Each point is reached from the start by the listed moves, each made once or not at all, plus a little noise. Say if it took an odd or an even number of moves. Then give how often each move was made.
(in the rows, 128 means zero)

Moves:
(1): [171  98  83]
(2): [174 176 131]
(3): [163  88 183]
Start: [113 143 160]
Points:
[149 105 215] -> odd (0, 0, 1)
[158 115 115] -> odd (1, 0, 0)
[194 152 220] -> even (0, 1, 1)

Moves:
(1): [183 129 131 108 126 123 124 168]
(2): [124 189 146 142 140 108 137 141]
(3): [112 130 160 109 134 110 108 141]
(4): [146 117 138 153  98  89 132 143]
(5): [143 131 130 135 166 128 127 116]
(6): [135 131 148 151 128 148 124 142]
(7): [126 115 133 127 161 127 162 133]
(8): [117 125 109 140 157 125 106 176]
Start: [120 120 108 123 131 124  95 136]
Points:
[182 114 135 122 161 139 121 198] -> odd (1, 0, 0, 0, 0, 1, 1, 0)
[125 117 169 131 210 123 101 158] -> even (0, 0, 1, 0, 1, 1, 1, 0)
[165 109 130 119 134  62  55 249] -> even (1, 0, 1, 1, 0, 0, 0, 1)

Moves:
(1): [163 116 141 132 136 144 123 127 134 139 126 114 145]
(2): [142 155 132 111 117 125 127 137 121 129 120 129 131]
(3): [130 126 172 121 111 130 137 120 142 132 127 158 131]
(4): [143 152 114 172 116 133 125 112 138 160 113 134 138]
(5): [115 132 129 137 145 132 109 108 149 139 135 123 122]
(6): [102 142 115 121 138 160 130 125 136 127 127 166 145]
(7): [135 143 125 124 146 122 152 131 140 135 125 135 119]
(8): [132 135 143 137 151 120 126 167 135 122 121 131 129]
(9): [128 124 131 130 118 126 138 136 154 130 140 124 134]
(10): [115 121 125 108 146 121 136 131 130 160 102 122 126]
(11): [120 138 137 136 128 119 158 132 112 138 160 109 159]
(12): [146 115 116 112 137 103 112 133 131 153 152 167 141]
Start: [137 130 136 118 108 128 145 132 133 121 116 112 126]
Points:
[127 162 148  97 140 159 169 135 171 188 131 103 190] -> odd (1, 1, 0, 0, 1, 1, 0, 0, 1, 1, 1, 0)
[136 190 143 102 165 110 172 176 187 170 171 174 182] -> even (0, 1, 0, 0, 1, 1, 1, 1, 1, 0, 1, 1)
[186 157 182 144 172  99 172 143 191 249 125 153 182] -> odd (1, 0, 1, 1, 1, 0, 1, 1, 0, 1, 1, 1)
[140 144 169 143 119 177 149  95 220 212  89 156 169] -> odd (1, 0, 1, 1, 1, 1, 0, 0, 1, 1, 0, 0)
[152 194 154 124  90 129 168 122 143 192 149 207 201] -> even (0, 1, 1, 1, 0, 1, 0, 0, 0, 0, 1, 1)
[145 180 103 131 111 137 117 114 193 191 136 188 170] -> even (0, 1, 0, 1, 1, 1, 0, 0, 1, 0, 0, 1)
[ 88 172 142 113 194 131 190 157 166 173 117 130 158] -> even (0, 0, 0, 0, 1, 1, 1, 1, 0, 1, 1, 0)

Moves:
(1): [142 113 146 123 136 146 137 113 138 150 107 106 129 116 114 132 146 122
 117 128 114 139]
(2): [134 138 119 119 112 119 140 126 123 143 131 139 127 141 147 123 125 133
 137 129 116 130]
(3): [137 136 154 118 115 137 126 125 126 132 116 135 128 125 135 132 123 131
 148 120 135 125]
(4): [115 137 119 156 125 135 115 140 133 130 125 150 138 117 127 121 132 131
 124 135 119 129]
(5): [139 136 122 134 145 152 122 139 135 127 106 108 125 123 145 121 135 123
 118 126 144 112]
(6): [122 151  98 116 102 155 120 145 113 122 119 111 104 122 128 124 132 130
 139 117 138 118]
(7): [137 150 116 144 114 125 143 139 125 119 139 117 134 114 140 139 145 136
 131 112 134 135]
(8): [127 138 145 107 132 126 120 147 131 134 133 135 128 154 119 143 132 133
 125 131 125 135]
(9): [147 125 139 146 147 135 127 111 134 106 125 129 135 111 136 133 118  80
 143 125  84 128]
(10): [104 122 114 113 116 126 143 122 142 137 145 135 129 126 122 142 149 134
 135 126 143 113]
(11): [125 140 123 129 128 147 112 135 127 130 154 125 126 117 142 101 142 116
 111 124 147 124]
(12): [147 114 128 124 122 143 146 136 126 116 132 127 114 106 125 128 119 140
 110 142 135 108]
(13): [122 128 132 130 125 122 139 119 119 118 122 121 138 125 134 121 147 128
 132 121 125 116]
(14): [140 125 120 138 104 148 119 130 141 104 125 124 116 150 137 126 110 130
 118 147 129 146]
(15): [125 124 130 136 120 125 123 123 117 132 126 123 113 130 145 139 146 125
 122 120 126 128]
(16): [139 134 135 124 136 139 122 116 110 127 125 139 137 135 127 144 128 121
 119 119 130 129]
(17): [129 130 120 127 132 104 124  96 140 135 132 144 126 123 117 127 158 133
 135 108 128 128]
(18): [129 134 112 111 137 132 116 136 112 121 139 130 140 119 135 139 124 148
 142 140 130 130]
(19): [126 123 132 131 140 127 133 129 133 119 119 139 136 120 135 128 128 120
 134 118 126 149]
(20): [127 119 132 132 122 130 149 119 109 118 138 129 115 138 129 125 142 145
 168 141 132 118]
Start: [133 112 132 115 103 133 121 141 132 133 126 105 115 132 123 130 136 123
 122 111 113 132]
Points:
[163 133 142  99  58 237 109 125  72 100 106  81  86 118 176 129 197 131
 165  93 140 151] -> odd (1, 0, 1, 0, 0, 1, 0, 0, 0, 0, 1, 0, 1, 1, 1, 1, 0, 1, 1, 1)
[140 157 101 102  44 148 165 150  88 117 160 101  66 116 178 117 239 153
 161  64 135 114] -> odd (0, 1, 0, 0, 0, 1, 1, 1, 0, 0, 1, 1, 1, 0, 1, 0, 1, 0, 1, 1)
[175 141 122  89  81 146 148  84 134 120 144 115 149 140 144 188 213 111
 147  88  65 155] -> odd (1, 1, 0, 0, 0, 0, 1, 1, 1, 1, 0, 0, 1, 1, 0, 1, 1, 1, 0, 0)
[131 154  60 118  91 161 115 150 109 130 111 130  96 109 164 114 192 163
 191  99 125 127] -> even (0, 1, 0, 1, 1, 1, 0, 0, 0, 0, 0, 0, 0, 0, 0, 0, 1, 1, 1, 1)
[163 150  81  94  56 249  95 134 130 142 106 116  77  86 183 137 218 138
 110  90 158 121] -> odd (1, 1, 1, 1, 1, 1, 0, 0, 0, 1, 1, 1, 0, 1, 1, 1, 1, 1, 1, 0)
[138 146 125 147  71 219 143 141 137 117 132  99 109  56 152 127 214  93
 193  74 104 130] -> even (1, 0, 1, 1, 0, 1, 1, 0, 1, 1, 1, 0, 0, 0, 0, 0, 0, 0, 1, 1)
[149  99 150 115 116 137 152 124 116 108 107 103  88 126 145 139 219 143
 141  94 127 105] -> even (0, 0, 0, 0, 1, 0, 0, 1, 0, 0, 0, 1, 1, 0, 1, 0, 1, 0, 1, 1)
[209 108 140  96  85 227 126  94 105  75  94 110  82  90 134 154 155 111
 185 105  89 139] -> odd (1, 0, 1, 0, 0, 1, 0, 0, 1, 0, 0, 1, 0, 1, 0, 1, 1, 1, 1, 1)
[172 185 109 152  94 241  86 190  96  98 129  90  89  82 181 141 185  72
  81  88 115  95] -> even (0, 0, 0, 1, 1, 1, 1, 1, 1, 0, 1, 1, 0, 0, 1, 1, 0, 0, 0, 0)
[176 188 113 157  67 200 145 138  83  95  89  97 114 102 197 133 184 101
 202  76  89  94] -> even (0, 1, 1, 1, 1, 1, 1, 0, 1, 0, 0, 0, 1, 0, 0, 1, 0, 0, 0, 1)

Moves:
(1): [152 142 136 135 106 119 132 129 117 133 127 133 105 121 122 145 119 130
 116 108 124 139 134 131]
(2): [111 123 126 117 125 105 121 109 124 148 108 117 133 121 133 130 114 127
 122 111 126 125 142 130]
(3): [142 143 127 130 142 120 123 135 141 140 129 128 116 125 143 142 134 129
 128 144 126 122 132 126]
(4): [131 128 118 131 126 118 117 125 126 131 133 132 128 140 135 137 117 121
 124 125 123 135 120 113]
(5): [119 121 130 130 121 130 140 126 121 146 121 116 121 126 115 139 124 132
 138 124 127 141 124 115]
(6): [118 133 105 113 124 130 129 127 126 127 116 130 122 113 130 119 121 127
 127 115 127 133 137 117]
(7): [120 129 131 102 162 130 107 120 149 115 144 138 155 119 143 124 136 116
 119 106 107 135 120 148]
(8): [110 137 115 135 134 146 124 123 140 119 132 128 106 135 128 105 129 123
 125 112 122 120 137 135]
(9): [130 137 138 108 145 142 122 164 108 143 142  92 126 153 140 124 125 158
 107 139 133 131 111 134]
(10): [139 132 143 123 138 118 131 129 125 134 128 122 124 128 119 125 111 121
 160 148 144 115 118 131]
(11): [ 94 126 126 105 139 115 119 111 101 133 139 119 112 121 139 126 128 129
 135 148 130 135 108 150]
(12): [135 143 126 115 140 135 126 115 130 137 123 132 141 119 123 138 130 123
 116 128 127 109 128 118]
(13): [125 126 123 133 121 124 120 125 133 130 144 137 126 112 148 117 140 123
 139 117 119 110 124 124]
(14): [125 105 121 120 129 149 134 121 133 103 142 158 134 139 128 130 145 122
 129 119 110 114 156 109]
(15): [130 107 127 130 117 153 123 124 138 111 151 115 124 122 144 146 127 115
 130 127 141 123 133 129]
(16): [115 146 111 122 125 115 137 114 131 164 131 127 133 121 146 128 124 127
 135 110 154 129 127 147]
(17): [125 123 121 123 128 120 142 125 114 117 113 136 123 117 145 139 138 116
 116 110 129 115 125 122]
(18): [133 132 133 143 127 131 148 123 135 116 137 124 139 127 137 136 117 140
 146 138 135 119 131 113]
(19): [112 140 133 138 117 108 122 119 127 123 135 124 150 132 128 139 146 100
 132 116 128 137 144 129]
(20): [ 89 121 154 139 157 120 112 128 123 114 127 121 120 118 101  96 120 159
 160 139 178 137 115 144]
(21): [127 130 127 148 140 121 128 126 113 131 133 121 140 123 123 133 138 122
 132 122 135 124 131 149]
(22): [127 131 119 122 122 117 143 132 124 146 134 128 112 121 128 115 117 112
 114 136 125 137 139 117]
(23): [140 119 115 128 119 105 116 104 129 110 142 115 133 129 132 133 162 131
 120  96 129 135 121 134]
(24): [158 128 139 125 134 155 137 110 111 145 118 125 110 128 141 123 148 118
 117 119 111 130 136 116]
Start: [ 89 127 135 149 152 141 115 143 145 117 133 120 130 136 127 123 139 152
 117 137 112 128 128 109]
Points:
[ 74 171  97 167 154  45 113  58 137 151 151 101 188  82 205 180 203 110
 124  49 138  72 150 120] -> even (0, 1, 1, 0, 0, 0, 0, 0, 0, 0, 0, 1, 1, 0, 0, 1, 1, 1, 1, 0, 1, 0, 1, 0)
[ 67 176 122 122 180  89 137  67  77 196 154 112 122  77 186 123 179  61
 134 112 134  84 128 129] -> even (0, 0, 0, 0, 0, 0, 0, 0, 0, 1, 1, 1, 1, 0, 0, 1, 1, 0, 1, 0, 1, 1, 0, 1)
[ 67 178 156 174 193 152 103 152  90 159 134  59  68 128 116 109 160 170
 117  96 144 166 148 129] -> even (1, 0, 1, 0, 1, 1, 0, 1, 1, 0, 0, 0, 0, 0, 0, 0, 0, 0, 1, 1, 1, 0, 0, 1)
[  7  95 119 167 159 158 114  74 118 122 156 103  91  92 138  78 170  97
 147  58 127 125 210  89] -> even (0, 1, 0, 0, 1, 1, 0, 1, 0, 0, 0, 0, 1, 1, 1, 0, 0, 0, 1, 1, 1, 1, 0, 1)
